Each row of a before or after table is a point. One or more steps were done to the points. Then noise was added and the rows were shuffled. The steps act on columns, c1 being the first. Name the steps. A step turns or swaps two columns, mirrors them in a line or flattens them onto one, adds a multiple of one to another, or multiplies or shifts one. Angles are multiples of 10 degrees, from the lower column toward the higher: turns from -170 to 170, lines from 10 to 170 but not 90. Use the fewest steps. Two steps may share a column if one is a turn and the other turns, adds or multiplies; they go together, in the order done. Otherwise the lowest column goes first.

Before (8 x 2)
[[ 24 -36]
 [ 23 -23]
 [ 12 -18]
 [  3  43]
 [-14  11]
 [ 34  12]
 [  5  11]
 [-10 -25]]
After (8 x 2)
[[ 10  10]
 [ 68  11]
 [-28  12]
 [ 25 -17]
 [ 49 -35]
 [ 43 -26]
 [  5  41]
 [-18 -28]]
Steps: multiply c1 by 2

Before (11 x 6)
[[ -4  23  25  36 -10  -5]
 [ 22 -29  14  12 -17  44]
 [-53 -21  19  -7  -9 -16]
 [-61   2  22 -25   4 -11]
 [ -4  -1 -13  35  12 -17]
 [-31  16 -17  61  13  65]
 [-10  -4 -31  -3   6   9]
 [  1 -32  63 -38   4   4]
 [-43  59  -2 -14  13 -43]
 [-16  -9 -41  28  47   1]
 [ 22  15  -8 -13  22   9]]
After (11 x 6)
[[ 29  15 -14  -8  27   8]
 [-61   3 -25  22  -1 -11]
 [-14  59 -14  -3  -8 -43]
 [  7  23  36  24 -11  -5]
 [-22  -9  28 -40  47   3]
 [ -4   0  36 -12   4 -18]
 [-16 -32 -39  64   8   4]
 [-24  16  60 -17  46  65]
 [-63 -21  -7  19 -16 -15]
 [-12  -4  -3 -32  11  10]
 [  6 -30  12  14   5  42]]
Steps: add 0.5 times c2 to c1; swap c3 and c4; add 0.5 times c6 to c5

Before (10 x 12)
[[ 28 -11  18   8  40   7 -13  14  -9  17 -77  16]
 [  7  -5  26  15   9 -39  31  33   8 -20 -45  -2]
 [-67  21  -1 -27 -28  -1   3 -22  24  -3  15 -28]
 [ 56 -10  38  31  -5  53 -25  14  20 -20 -63  23]
 [-38 -46  26  31  15 -31  43  30  24  26 -22  10]
 [-45  51  16 -15 -24  -5   3   5   1  18  29  21]
 [-18 -30   4  31  14 -18  -1  18  -4 -26 -47  39]
 [ 37  -7  14   9  28   7  20 -15  25 -11 -47  44]
 [-32  30 -13 -18 -29 -28 -31   1  45  17  31  -2]
 [-47  19   6  18  20 -31   4  -5   7   4  48 -20]]
After (10 x 12)
[[-28 -24  13  10  29  45  26 -10 -18 -15 -46   6]
 [-45 -37  38  33  -4  23  21 -21  26  14 -64  52]
 [ 44  23   7  17  20 -21   8   5  -3  -4  49 -31]
 [-11  59  26  33  15  10  22  26 -43  31 -22 -32]
 [-13  33   2  30  14  38  -3 -25   0  17 -47 -15]
 [-27 -14  16   8  41  16 -11  17  14  14 -76   8]
 [ 44   5 -12 -16 -29  -2  45  17  32   2  32 -29]
 [ 67   2  15 -15 -23  22   0  17  -5   5  29  -5]
 [ -9  -3  27  14  10  -2   7 -20 -32  32 -45 -39]
 [ 59  38  -1 -26 -28 -28  25  -3  -4 -22  14   0]]
Steps: turn c1 and c2 by -130 degrees; swap c6 and c12; turn c7 and c9 by -90 degrees; swap c8 and c10
